Every row gives one point. Each copy is the shape, with its points in the same order, turned, moved and blurred by noise. Is it also mirrored, or only turned?

Shape (8 x 2):
[[  4  57]
 [-37  27]
 [ 32  16]
 [ 28   3]
 [-10  -4]
 [ 10  48]
 [-32 -18]
 [-45  -6]]
Copy 1:
[[-34 -49]
 [-45   1]
 [ 14 -35]
 [ 20 -22]
 [ -4   7]
 [-24 -46]
 [-12  33]
 [-31  32]]
Copy 1 is: mirrored
Copy 2 (8 x 2):
[[-61  15]
 [-17  43]
 [-36 -26]
 [-20 -27]
 [ -1   4]
 [-57   7]
 [ 22  21]
 [ 15  36]]
Copy 2 is: mirrored
Copy 3, 8 rows:
[[ 20  47]
 [ 46  -2]
 [-24  19]
 [-24   3]
 [ 10 -19]
 [ 12  38]
 [ 24 -37]
 [ 40 -33]]
Copy 3 is: mirrored

Shape (8 x 3):
[[-61  -1  23]
 [ 20 -13  23]
 [ -3  21 -20]
 [ 20  11  29]
 [ 27 -10   5]
 [ 10 -10 -13]
 [ 20 -17   4]
 [-99 -14  23]]
Copy 1:
[[-58  10  -5]
 [  8 -21  20]
 [ 19  24 -16]
 [ 18   3  28]
 [ 27 -10  11]
 [ 19  -6 -10]
 [ 22 -26   6]
 [-88   9 -21]]
Copy 1 is: only turned
Copy 2, 8 rows:
[[-47  -3  39]
 [ 36  -1  38]
 [ 12  21  -7]
 [ 32  28  44]
 [ 43   0  19]
 [ 29  -5   0]
 [ 37  -6  17]
 [-80 -14  44]]
Copy 2 is: only turned

Shape:
[[-31 -22  23  32]
 [ 23  -1  30  -5]
 [-41  -9  17 -16]
 [ 42 -28  29  30]
 [-58  13 -30  11]
 [ 12 -26 -55 -50]
 [-25 -36  -1   1]
 [ 11 -17 -26  41]
 [ -9 -37 -17  16]
 [-36   7  -3  15]]
Copy 1, 10 rows:
[[-41 -32  20  18]
 [ 22 -23   3  -7]
 [-40 -17 -25  -2]
 [ 20 -40  47 -11]
 [-62  34  -3  17]
 [-16  37  -3 -76]
 [-43 -18  10 -21]
 [-19   9  57  -7]
 [-40  -5  32 -23]
 [-38   9   2  19]]
Copy 1 is: mirrored
Copy 2:
[[-22  15  11  62]
 [ 18   7  23  10]
 [ -3  48  -8  38]
 [  9 -36  34  28]
 [-55  46 -36  26]
 [ 19   0 -72 -11]
 [ -3  16 -25  53]
 [-43 -28  -6  24]
 [-17  -7 -25  41]
 [-32  33  -8  22]]
Copy 2 is: mirrored

Shape:
[[ 16 -26 -32   0]
 [-29  66  29  10]
 [  0 -19 -23  29]
 [-18  67  48  22]
 [-10  12 -18  33]
 [ -8 -34 -15  15]
 [  8 -28  27   2]
 [ 46 -14  32  -9]
 [ 16  -5   5  42]
 [ 32 -41  20   2]]
Copy 1, 10 rows:
[[ 32 -24  -1  -4]
 [-72  36  -2   5]
 [ 15 -18 -31   2]
 [-76  44 -14 -16]
 [ -7   4 -31  13]
 [  9 -39 -21  -6]
 [ -9 -28  -9 -46]
 [  6   2   8 -65]
 [  3   2 -41 -23]
 [ 16 -27  -9 -58]]
Copy 1 is: mirrored
Copy 2 (10 x 4):
[[ 24 -40   0  -3]
 [-21  64  18  23]
 [ 25 -17  22 -18]
 [-18  65  39  42]
 [ 20  18  22 -12]
 [  9 -32  19 -21]
 [-12 -36  34  21]
 [  6 -34  28  58]
 [ 27  -6  49   6]
 [  8 -57  35  27]]
Copy 2 is: mirrored
